Rows are points. To make a cloud, some directions were put in groups of two or more. Within a group, all points are equally far from the middle, so they leave a hole (a ring in 2 directions, a hollow ball in 3). The other directions are filled evenly. Then the cloud was stretched, turned, moved and blurred a little. Count the holes, and give their numbers of directions, smallest first.
In the rows, 100 means zero.

Cloud (14 x 2):
|  46 |  65 |
|  64 | 109 |
| 105 | 122 |
|  98 |  15 |
|  62 | 106 |
|  87 |  18 |
| 153 |  70 |
| 147 |  44 |
|  64 |  25 |
| 142 |  36 |
| 137 | 113 |
| 112 | 123 |
|  49 |  52 |
| 154 |  82 |
Holes: 1 (2)

Cloud:
|  35 |  44 | 100 |
| 155 |  75 | 169 |
|  34 |  43 |  98 |
| 132 | 130 |  80 |
|  93 | 127 |  60 |
| 118 |  68 | 172 |
|  48 |  97 | 130 |
| 166 |  71 | 106 |
|  70 |  22 | 102 |
|  95 | 108 |  36 |
|  14 |  63 |  60 |
| 119 | 125 |  65 |
| 121 |  88 |  43 |
|  26 |  95 |  85 |
| 141 |  45 |  84 |
| 119 |  29 |  90 |
|  60 |  52 |   9 |
| 109 |  71 |  30 |
|  75 | 133 | 125 |
| 129 | 107 | 183 |
Holes: 1 (3)

Cloud:
| 172 |  77 |  69 |  57 |
|  84 |  72 | 135 |  84 |
| 152 | 105 |  43 |  72 |
| 172 | 114 |  65 |  79 |
| 157 | 139 |  69 | 115 |
| 116 | 105 |  30 |  60 |
|  68 |  95 | 116 | 102 |
| 184 |  48 | 123 |  95 |
| 103 | 105 |  98 |  22 |
|  58 | 116 |  89 | 104 |
| 160 |  54 |  76 |  51 |
| 136 | 111 |  33 |  77 |
| 195 |  55 | 128 |  84 |
| 179 |  74 | 165 | 115 |
| 114 |  79 |  74 | 131 |
|  95 | 118 |  31 | 106 |
|  67 | 120 |  43 |  97 |
|  94 |  53 | 127 |  62 |
|  81 | 152 | 100 |  94 |
|  73 | 127 |  50 |  52 |
| 171 | 132 | 110 |  72 |
| 117 | 128 | 112 |  39 |
|  80 | 120 |  31 |  93 |
| 146 |  38 |  99 |  90 |
| 149 | 111 |  98 | 153 |
|  81 | 153 |  97 |  89 |
|  88 | 142 |  88 |  53 |
| 104 |  53 | 123 |  39 |
| 172 |  81 | 165 | 123 |
| 118 | 117 |  27 |  85 |
| 166 |  40 | 106 |  90 |
|  83 |  63 | 116 |  84 |
Holes: 2 (2, 2)

Cloud:
| 110 | 144 |  68 |  68 |
| 117 | 148 | 111 | 133 |
|  99 | 127 | 185 |  53 |
|  35 | 165 | 134 |  95 |
|  68 |  53 | 116 | 138 |
| 125 |  40 |  63 |  26 |
|  79 | 126 |  83 | 141 |
| 104 | 160 | 123 | 162 |
| 106 | 189 | 104 |  25 |
|  71 |  94 | 186 |  68 |
|  59 |  87 | 176 | 146 |
|  71 | 189 | 110 |  62 |
| 106 |  99 |  22 | 143 |
| 147 |  22 | 120 | 168 |
| 130 | 171 |  27 | 158 |
| 165 |  17 | 146 |  31 |
|  49 | 130 |  89 | 166 |
|  69 |  64 | 110 | 107 |
|  38 | 117 |  66 |  93 |
|  69 |  60 |  54 | 110 |
|  89 | 125 |  61 |  30 |
|  34 | 146 | 119 | 132 |
|  79 | 119 | 100 |  80 |
| 105 |  74 |  61 | 129 |
| 146 | 101 | 133 | 106 |
| 135 | 114 | 155 | 125 |
|  40 |  38 |  85 | 124 |
Holes: 0

Cloud:
|  96 | 136 |  20 |  97 | 118 |  37 |
| 124 | 147 | 165 | 100 | 100 |  60 |
| 111 | 100 |  15 |  80 | 144 |  89 |
| 116 | 153 |  99 | 104 | 135 |  25 |
| 126 |  77 | 130 | 188 |  67 |  77 |
| 114 | 138 | 146 | 115 | 137 |  46 |
|  61 |  30 |  67 | 153 |  52 | 100 |
|  98 |  74 | 131 | 191 |  84 |  82 |
| 188 | 117 |  68 |  95 | 100 |  37 |
|  99 |  28 | 151 | 129 |  89 |  94 |
|  81 | 167 | 115 | 153 | 121 |  86 |
| 164 |  54 |  75 |  88 |  95 | 124 |
| 149 | 143 | 118 |  70 | 118 |  19 |
|  77 | 108 |  72 | 171 | 119 | 140 |
|  88 |  29 | 124 | 108 |  88 | 120 |
|  29 |  92 |  77 | 167 |  68 |  77 |
|  54 |  63 |  69 | 170 | 126 | 118 |
| 114 | 109 | 156 |  58 |  88 |  26 |
|  78 | 114 |  68 | 140 | 166 |  82 |
|  25 |  74 | 101 | 101 |  69 |  33 |
| 144 |  39 |  87 |  69 | 110 |  16 |
| 113 |  95 |   5 | 130 |  77 |  69 |
| 113 |  49 |  51 | 127 | 138 |  53 |
| 125 |  74 |  29 | 129 | 100 | 129 |
| 143 |  82 | 140 |  82 | 147 |  52 |
| 118 | 167 |  62 | 100 |  99 |  35 |
|  65 |  92 |  61 | 187 |  71 | 105 |
|  79 | 168 |  95 | 124 | 151 |  72 |
| 146 | 120 | 125 | 116 | 163 |  77 |
|  97 | 130 |  74 | 144 |  72 |  17 |
| 158 | 133 |  51 | 122 |  74 |  56 |
| 161 | 115 | 115 | 128 | 156 | 118 |
| 154 |  85 |  40 |  94 |  75 | 101 |
| 137 | 111 | 150 | 149 |  57 |  51 |
|  71 | 109 | 138 |  67 | 101 |  91 |
|  88 | 134 | 131 |  77 | 128 | 108 |
| 120 |  81 | 152 | 108 | 142 |  60 |
| 118 |  72 |   7 | 139 | 100 | 103 |
| 120 |  63 | 100 |  83 |  32 |  76 |
| 116 |  96 | 162 |  74 | 127 |  44 |
| 195 |  73 | 102 |  64 | 129 |  63 |
|  57 |  94 | 104 |  35 |  99 |  46 |
| 184 |  77 |  78 | 100 |  78 | 110 |
| 102 |  82 |  47 | 191 |  82 | 111 |
|  97 | 106 | 110 | 122 |  88 | 138 |
| 157 |  53 | 117 |  73 | 129 | 118 |
| 118 | 154 |  95 |  78 |  71 |  58 |
| 106 | 127 | 105 | 127 |  71 | 119 |
|  72 | 160 |  90 |  71 | 103 |  69 |
Holes: 2 (3, 3)
